Each point is reached from the start by the listed moves, each made once or not at all, plus a little noise. Is the number of moves made odd or even? Then give how often each move was made.
(in the rows, 128 means zero)

Moves:
(1): [208 112 136 103 129]
(2): [138 183 142 125 127]
(3): [117 114 198 133 156]
Start: [157  91 134 156 118]
Points:
[167 151 154 149 120] => odd (0, 1, 0)
[249 133 159 127 116] => even (1, 1, 0)

Moves:
(1): [224 116 131 136 129 130 133 131 102 113 123 142 127 126 137]
(2): [130 222 135 122 142 140 130 125 136 127 131 124 124 139 132]
(3): [118 124 209 125 129 129 153 118 136 125 126 129 132 135 112]
(4): [124 130 131 195 127 121 122 128 140 129 122 127 120 125 123]
(5): [130 110 128 137 213 142 137 122 129 125 124 125 125 147 124]
(6): [122 122 128 132 118 195 115 121 127 134 131 140 126 120 131]
(7): [127 139 107 139 118 132 219 127 133 136 128 109 130 137 146]
(8): [131 130 127 130 131 141 131 220 114 134 138 132 127 135 129]
(9): [142 124 125 120 128 131 127 135 188 131 133 134 121 123 125]
(10): [145 123 138 126 125 122 121 120 126 228 108 114 140 151 141]
(11): [139 124 125 134 127 120 126 116 119 138 217 127 134 132 138]
(12): [125 127 121 126 129 111 136 124 116 137 131 210 133 138 114]
Start: [134  68 144 174 139 129 107  80 122 133 133 124 165 160  99]
Points:
[249 106 233 185 221 187 136  34  89 236 200 207 178 225  99] => even (1, 1, 1, 0, 1, 1, 0, 0, 0, 1, 1, 1)
[154  30 163 187 216 204  95  54 116 227 110 126 175 192 113] => odd (0, 0, 0, 0, 1, 1, 0, 0, 0, 1, 0, 0)
[227 150 228 247 129 218 211 147 113 236 120 123 174 204 129] => even (1, 1, 1, 1, 0, 1, 1, 1, 0, 1, 0, 0)
[247 136 240 167 147 200 120  64 174 222 121 140 169 177 120] => even (1, 1, 1, 0, 0, 1, 0, 0, 1, 1, 0, 0)
[125 136 137 180 236 139 133  66 128 137 136 195 162 195  74] => odd (0, 1, 0, 0, 1, 0, 0, 0, 0, 0, 0, 1)

Moves:
(1): [161 122 120 123 128 130 121 129 138 129 150 138 126 131 131 139 128 132
 135 142 120 137 139 140 126 127 137]
(2): [130 156 131 127 134 124 131 136 145 122 131 130 130 132 136 130 123 130
 132 134 117 121 126 128 130 124 127]
(3): [140 122 164 135 113 128 125 117 127 127 113 131 126 129 144 124 128 123
 126 132 112 124 121 136 125 133 115]
(4): [126 132 115 166 119 121 126 120 129 133 127 124 130 131 128 115 130 127
 129 139 132 139 136 124 128 130 129]
(5): [133 125 134 131 154 127 127 128 130 136 138 134 134 128 137 113 128 133
 126 137 133 123 119 122 126 117 117]
(6): [127 138 123 132 131 165 139 133 124 132 121 133 125 131 126 131 136 124
 128 130 124 138 130 125 118 121 131]
(7): [138 129 135 131 126 121 165 128 134 120 120 137 127 119 123 130 127 115
 131 119 129 121 128 125 134 126 129]
(8): [122 116 137 131 126 127 130 160 130 136 129 122 130 129 126 130 130 116
 122 122 128 119 126 125 121 129 129]
(9): [115 112 124 125 123 143 109 127 176 122 124 140 124 129 125 120 127 132
 124 118 145 123 132 128 148 126 129]
(10): [121 134 133 116 124 130 130 126 133 154 120 126 135 122 130 124 120 130
 132 118 127 135 119 123 138 130 136]
(11): [104 134 154 144 126 155 137 118 135 132 165 133 115 129 111 136 115 127
 129 128 137 132 136 132 128 119 121]
(12): [126 128 134 136 122 116 118 128 124 125 115 172 138 112 122 137 122 147
 118 121 140 137 118 139 137 130 130]
(13): [127 129 120 131 116 136 130 123 127 121 141 125 178 130 127 121 124 133
 128 137 128 116 125 124 125 129 137]
(14): [133 128 126 136 128 125 131 124 126 127 128 135 129 158 139 143 133 125
 131 125 132 123 135 128 129 130 131]
(15): [130 129 109 126 117 130 137 121 128 122 158 144 126 104 170 128 129 120
 117 118 124 128 111 115 113 131 136]
(16): [132 123 129 136 140 134 127 118 124 124 131 118 132 112 130 163 134 128
 132 122 130 127 135 123 125 120 126]
(17): [128 130 126 126 121 127 124 123 127 136 138 126 135 125 125 134 165 124
 135 122 137 127 135 131 132 132 128]
(18): [124 128 135 132 132 136 141 131 133 120 129 119 125 135 128 131 135 155
 121 125 136 140 120 134 133 135 127]
(19): [110 120 136 135 134 120 128 121 126 121 119 138 125 131 133 118 118 145
 177 134 115 138 120 125 110 125 133]
(20): [117 126 123 121 126 122 131 131 134 136 126 117 124 122 130 134 129 127
 124 166 136 122 115 125 120 121 136]
(21): [135 136 133 134 123 134 125 134 129 126 128 127 128 125 129 125 115 118
 137 128 151 127 123 131 122 129 122]
(22): [129 125 134 122 140 121 130 134 134 110 127 134 134 138 128 128 125 122
 119 137 128 164 129 125 129 132 131]
(23): [123 120 136 114 132 137 125 131 126 132 118 136 119 110 144 124 126 122
 129 140 138 131 177 130 133 131 138]
(24): [126 129 118 133 130 127 135 130 136 133 126 129 138 130 134 130 125 118
 129 124 129 130 125 154 133 123 125]
Start: [135 140 137 158 123 110 133 115 139 119 125 131 161 134 128 129 132 134
 124 124 132 130  98 116 103 144 112]
Points:
[135 153 138 154 146 123 132 121 168 141 133 205 180 105 169 139 150 156
 176 194 141 153 120 156  90 117 130] => even (1, 1, 0, 0, 1, 1, 0, 0, 0, 0, 0, 1, 0, 0, 0, 0, 1, 0, 1, 1, 0, 0, 1, 1)
[117 178 159 217 129 122 182  98 183 148 164 209 177  74 197 167  99 108
 121 154 200 136 109 125 109 117 124] => even (0, 1, 0, 1, 1, 0, 1, 0, 0, 1, 1, 1, 0, 1, 1, 1, 0, 0, 0, 1, 1, 0, 1, 1)
[ 99 153 163 150 121 185 168 109 155 133 179 155 152 102 170 139 161 133
 110 117 160 197 137 109  98 154 134] => even (0, 0, 0, 0, 0, 1, 0, 0, 0, 1, 1, 0, 0, 0, 1, 0, 1, 1, 0, 0, 0, 1, 1, 0)
[165 165 131 198  97 133 149 108 178 115 143 140 227 151 156 138 169 117
 134 205 113 166  98 153  92 133 128] => even (1, 1, 1, 1, 0, 1, 0, 0, 0, 0, 0, 0, 1, 0, 0, 0, 1, 0, 0, 1, 0, 1, 0, 1)
[133 143 162 158  83 165 171  81 235 139 195 165 202  64 194 180 146 105
 131 152 150 109 132 137 119 121 141] => even (1, 1, 1, 0, 0, 0, 1, 0, 1, 1, 1, 0, 1, 0, 1, 1, 1, 0, 0, 1, 0, 0, 1, 1)
[145 157 187 173 120 145 127 140 174 119 175 191 221 129 143 194  89 126
 127 140 176 165 151 130 105 135 143] => even (1, 1, 0, 0, 0, 0, 0, 1, 0, 1, 1, 1, 1, 1, 0, 1, 0, 0, 0, 0, 1, 1, 1, 0)
[ 85 144 232 171 104 124 125 130 172 129 138 196 220 112 143 129 118 144
 162 142 133 165 125 130 102 149 131] => odd (0, 1, 1, 0, 0, 0, 0, 1, 0, 1, 1, 1, 1, 0, 0, 0, 1, 0, 1, 0, 0, 1, 1, 0)
[162 159 188 183 107 155 175  90 249 107 199 176 175 130 187 189 136 115
 134  98 166 171  90 150 128 142 115] => odd (1, 1, 1, 0, 0, 0, 1, 0, 1, 1, 1, 0, 0, 1, 1, 1, 1, 1, 0, 0, 1, 1, 0, 1)

Moves:
(1): [106 137 125 111 126 129 143 129 127 120 128 118 111 125 139 148 154 132
 164 143 117 126 134 152 118 124]
(2): [137 129 138 129 134 133 140 136 127 105 126 129 121 126 146 129 132 111
 130 129 125 121 140 126 117 108]
(3): [131 142 128 111 136 119 136 119 113 124 144 104 126 115 124 135 113 121
 113 121 112 123 120 131 128 121]
(4): [128 128 125 149 129 137 123 134 117 133 119 133 123 129 114 142 135 103
 141 108 131 128 131 136 120 140]
(5): [124 124 139 118 127 135 135 120 113 113 146 141 145 130 134 130 119 120
 125 140 122 140 141 109 131 119]
(6): [107 146 115 137 128 116 140 133 151 124 139 149 111 103 121 132 127 124
 134 107 112 138 109 120 137 128]
(7): [124 125 117 116 116 125 123 134 121 127 148 114 134 140 115 119 142 112
 124 111 133 107 134 101 144 158]
(8): [113 135 117 106 132 135 101 145 154 125 121 124 125 118 126 119 132 125
 130 134 128 147 131 126 126 126]
(9): [127 135 116 130 100 145 146 121 122 121 113 137 147 119 134 107 138 136
 124 130 136 158 136 137 148 116]
(10): [126 125 127 140 120 124 126 131 144 137 112 115 138 125 123 126 129 132
 127 138 127 142 122 135 135 135]
(11): [138 102 122 117 133 121 140 145 151 124 134 125 132 118 113 123 149 120
 147 114 138 124 133 120 127 126]
(12): [131 163 137 152 114 136 136 104 120 108 133 116 139 129 127 130 132 116
 135 126 127 123 120 140 141 110]
(13): [119 125 127 141 123 137 113 117 117 119 133 139 141 131 128 113 131 142
 132 133 114 139 123 120 130 126]
(14): [128 130 133 110 113 121 125 142 112 131 139 127 130 132 137 137 126 121
 126 126 122 134 146 139 135 123]
(15): [113 132 140 106 146 131 111 135 118 125 115 147 122 134 141 111 125 124
 151 137 134 126 124 126 121 121]
(16): [136 139 144 138 140 144 139 119 129 134 124 110 121 118 128 139 130 127
 105 133 115 127 139 140 126 137]
(17): [122 113 141 127 141 153 118 123 129 137 130 111 109 113 138 133 133 127
 132 145 114 127 133 115 128 135]
(18): [135 148 133 142 148 126 127 111 130 116 136 138 130 113 124 133  95 120
 156 143 122 114 126 122 109 141]
(19): [128 129 132 117 117 136 150 132 136 120 140 120 140 131 126 124 105 132
 134 129 134 135 134 131 133 128]
(20): [126 126 125 133 137 119 118 138 117 118 133 142 135 121 126 123 128 134
 125 129 135 128 122 127 122 112]
(21): [133 132 135 140 123 117 118 133 143 137 121 147 149 120 140 122 119 121
 122 131 140 118 132 107 105 120]
(22): [136 131 130 138 136 138 128 134 132 121 128 131 136 121 136 130 135 112
 145 114 136 137 133 118 124 125]
(23): [114 141 119 116 127 129 117 126 139 141 109 115 130 122 129 128 131 123
 116 121 124 125 162 114 136 139]
(24): [134 149 116 104 135 138 126 126 116 156  93 121 143 133 135 142 122 123
 141 122 118 113 132 117 140 143]
Start: [127 108 110 150 134 147 131 121 137 138 129 134 134 160 141 141 127 143
 129 130 136 131 109 125 131 113]
Points:
[126 191 148 141 193 198  93 128 146 133  73  96 163 100 199 144 119  77
 148 154 112 125 126 102 115  70] => even (0, 1, 1, 0, 0, 0, 0, 1, 0, 1, 0, 1, 0, 0, 1, 1, 1, 0, 0, 1, 1, 1, 0, 1)
[ 65 145 118  83 193 185 146 170 211 102 125  88  99  60 171 150 156  95
 188 133  96 165 154 115 120  84] => even (1, 1, 1, 0, 0, 1, 0, 1, 0, 1, 1, 0, 0, 0, 1, 1, 1, 0, 1, 1, 0, 1, 1, 0)
[100 187 121 150 147 182 109  91 132 135 108 107 196 119 175 172 128  79
 203 161 113  97 166  43 131 136] => even (1, 0, 0, 0, 1, 0, 1, 0, 0, 1, 0, 1, 0, 0, 0, 0, 1, 1, 0, 1, 1, 1, 1, 1)
[ 98 198  99 105 142 172 146 147 170 117 163  93 152  80 135 192 125  33
 249  84 100 108 134  83 123 143] => odd (1, 0, 1, 1, 0, 1, 1, 1, 0, 0, 1, 1, 0, 1, 0, 0, 1, 1, 1, 0, 1, 1, 0, 1)
[109 211 107 152 112 212 158  88 149 117 103 117 189  84 189 128 105  95
 149 102  94 153 148  65 159  76] => even (0, 1, 1, 0, 0, 1, 0, 0, 1, 0, 0, 1, 1, 0, 0, 0, 1, 0, 1, 0, 1, 1, 1, 1)
[ 82 164 133 119 131 216 119 114  87 134  81 143 193 114 182 149 176  92
 195 150  98 149 197 109 138  86] => odd (1, 0, 0, 1, 1, 0, 0, 0, 1, 0, 1, 1, 1, 1, 1, 1, 1, 0, 0, 1, 1, 0, 1, 1)
[ 89 103  92 104 143 144 129 153 121 131 193 116 132 104 113 165 153  67
 131  70 103 127 161  59 165 136] => even (0, 0, 1, 1, 1, 1, 1, 0, 0, 0, 1, 0, 0, 1, 0, 0, 1, 0, 0, 1, 0, 0, 1, 0)
